Each row is a point. To make a cloud, some directions were put in groups of two or more. Within a group, all points are equally far from the middle, so they leave a hole (a ring in 2 directions, a hollow ball in 3). The other directions are filled evenly. Then the cloud was stretched, turned, moved and blurred a little. Count the holes, and give their numbers of directions, smallest first.
(in the rows, 128 means zero)

Cloud, 13 rows:
[[107  81]
 [110  68]
 [153 101]
 [110 142]
 [ 83 154]
 [ 87  89]
 [173  59]
 [ 81 184]
 [146  81]
 [119 153]
 [115 127]
 [162 109]
 [149 133]]
Holes: 0

Cloud:
[[109 127  79 126]
 [ 95 186 124 170]
 [150 149  95  98]
 [178 140 115 105]
 [166 105 153 100]
 [133 182 177 136]
 [154 180 129 162]
 [137 160 194 145]
 [118  96  99 169]
 [190 128 132 144]
 [134 110 158 200]
 [ 97 161 112  88]
 [177 147 102 124]
 [119 114 154 205]
 [170 167 123 158]
 [ 71 175 134 110]
 [140 143 192 168]
 [ 62 137 129 113]
 [116 114  83 168]
 [117 135 203 155]
 [137 128 179  87]
 [124 193 138 157]
 [116 196 146 147]
 [ 76 165 127 184]
 [ 93 179 118 180]
 [165  90 140 171]
 [176 151 102 132]
 [ 69 124 181 150]
 [144 152  77 139]
 [131 103 140 201]]
Holes: 2 (2, 2)

Cloud, 54 rows:
[[147 159  95 154  88  56]
 [188 124  77 149 117 142]
 [153 116  93 101  77 101]
 [ 82 161 136 115 146 187]
 [138 117  81 162 159  68]
 [103  97  84 162 151  78]
 [135 171 136 157 158 190]
 [ 51 170 145 140 135 157]
 [ 82 116 101 125 114 177]
 [148 190  81 141  81 118]
 [147 102 122 210  94  82]
 [115 149 130 218  88 147]
 [130 108 149 184 171 116]
 [185 140 167 134  82 104]
 [144 141 122  77 140 122]
 [ 85  78 100 161 109  95]
 [130 149 125  99  59 158]
 [ 82 173 155 133 148 186]
 [174 138  65 133 142 116]
 [175 162 160 113  71 150]
 [144 157 133 200 121  70]
 [ 53 136 132 143 153 121]
 [160 148  64 141 143 144]
 [104  86  83 192 145  96]
 [136 131 102  89 141  97]
 [158 176  77 134 138  88]
 [126  95 143 111 132  97]
 [104 151  94 202  76 144]
 [147 170 161 102 149 104]
 [128 119 179 182  92 108]
 [132 167 103  83 139 113]
 [165 123  70 155 107 156]
 [130 150 144 120 146 198]
 [ 71 113 142 147  77 161]
 [106 127 109 222  83 127]
 [124 111 161 167 169 118]
 [128 150  90 164 148  59]
 [147 172 136 143 156 188]
 [102 111  90 201 165 102]
 [106 138 141 200 172 145]
 [115 143 141 114  67 181]
 [161 149 152 143  77 183]
 [114 112  97 201 168  95]
 [120 100 132 203 161 136]
 [135 124  72 109 102 150]
 [142 132  61 122 123 146]
 [136 177 123 194  87 164]
 [139 141  84  98 142  94]
 [ 66 128 142 136 149 173]
 [ 74 151 164 154 160 165]
 [ 95 200 133 103 113 167]
 [129 164 180 134 108  87]
 [121 158 181 180 119  99]
 [ 87  80  85 180 126 102]]
Holes: 3 (2, 2, 2)
